Every row gives one point. Two turns around zero, p and q, are shown by what they do to some points. Where does a point land after both, in the order given? Backwards means that the second turn is done in reverse. Each puzzle has new turns, and all numbers are rounded.

Turn p:
+0.13,-0.30,+0.08 -> -0.08,-0.23,+0.23
+0.14,+0.06,+0.71 -> +0.31,+0.24,+0.61
+0.04,+0.15,-0.39 -> +0.03,-0.10,-0.41
-0.30,+0.09,-0.39 -> -0.25,+0.09,-0.42
Turn q:
+0.39,+0.25,-0.36 -> +0.54,+0.13,+0.20
-0.05,+0.22,+0.09 -> -0.04,+0.24,-0.04
-0.36,+0.14,-0.10 -> -0.01,+0.10,-0.39
+0.03,-0.61,+0.36 -> -0.48,-0.47,+0.23
Where do these land?
p, then q backwards: -0.35,-0.30,+0.34 -> +0.22,+0.04,+0.53
p, then q: -0.16,+0.20,-0.04 -> +0.19,+0.16,-0.07
q, then p: +0.32,-0.40,-0.40 -> -0.02,-0.46,+0.46
p, then q backwards: +0.19,-0.36,-0.24 -> -0.08,-0.47,-0.01
p, then q backwards: -0.25,+0.42,+0.08 -> -0.10,+0.48,-0.02
q, then p: +0.24,+0.44,+0.26 -> +0.38,+0.42,+0.00

Turn p:
+0.01,-0.42,+0.38,+0.05,-0.19,+0.00 -> +0.01,-0.43,+0.36,-0.21,+0.01,+0.01
-0.22,+0.02,+0.36,+0.07,+0.13,-0.20 -> +0.12,-0.08,+0.23,+0.08,+0.35,-0.19
+0.13,-0.14,-0.06,+0.40,+0.09,-0.07 -> -0.18,-0.22,+0.06,+0.35,-0.06,+0.07
+0.15,+0.70,-0.46,-0.11,-0.31,+0.24 -> -0.04,+0.58,-0.45,-0.02,-0.51,-0.30
-0.33,-0.52,+0.08,-0.04,+0.03,-0.35 -> -0.15,-0.44,+0.01,-0.18,+0.50,+0.11
-0.39,-0.29,+0.14,-0.09,+0.23,+0.24 -> -0.16,+0.11,+0.33,-0.20,+0.35,+0.25
+0.64,+0.66,-0.44,-0.28,+0.03,+0.13 -> +0.41,+0.49,-0.55,+0.20,-0.61,+0.05
Turn q:
-0.15,-0.11,+0.23,-0.22,+0.44,+0.45 -> +0.19,-0.12,-0.42,+0.08,+0.05,+0.54
+0.02,+0.30,+0.52,+0.56,+0.53,+0.14 -> -0.43,+0.08,-0.47,+0.37,+0.63,+0.15
+0.12,+0.30,-0.61,-0.32,-0.14,+0.31 -> +0.22,+0.51,-0.11,-0.43,-0.43,-0.03
+0.26,-0.02,+0.07,-0.07,-0.05,-0.57 -> +0.23,-0.04,+0.30,+0.21,+0.19,-0.43
+0.24,-0.09,+0.35,+0.11,-0.18,-0.06 -> -0.12,+0.00,+0.22,+0.42,+0.03,+0.01
-0.08,-0.37,-0.45,+0.13,-0.35,-0.35 -> -0.08,-0.33,+0.27,-0.24,-0.35,-0.48
-0.41,-0.02,-0.11,-0.19,-0.25,+0.08 -> -0.01,-0.11,+0.22,-0.40,-0.12,+0.23
Where do these land?
q, then p backwards: +0.41,-0.03,+0.18,+0.31,-0.67,+0.08 -> -0.01,+0.17,+0.01,+0.68,+0.02,+0.50
p, then q: -0.49,-0.32,-0.23,-0.29,+0.14,-0.20 -> +0.38,-0.10,-0.52,-0.28,+0.03,+0.20
q, then p: -0.23,+0.00,-0.24,-0.45,+0.48,+0.29 -> +0.09,+0.17,-0.34,-0.16,-0.50,+0.44
p, then q: +0.21,-0.01,+0.07,+0.36,+0.36,+0.10 -> -0.51,-0.01,-0.08,+0.21,+0.05,+0.08
p, then q: +0.51,+0.01,+0.67,+0.51,-0.21,+0.29 -> -0.38,-0.24,+0.66,+0.67,+0.06,+0.05
q, then p: -0.28,+0.07,-0.43,+0.11,-0.10,-0.04 -> +0.19,+0.01,-0.24,-0.40,+0.20,-0.02
p, then q: -0.42,+0.25,-0.05,-0.34,+0.10,-0.22 -> +0.37,+0.20,-0.32,-0.16,+0.25,-0.22
p, then q: +0.30,+0.04,+0.03,-0.21,-0.10,-0.29 -> +0.12,+0.03,+0.00,+0.13,-0.34,-0.29
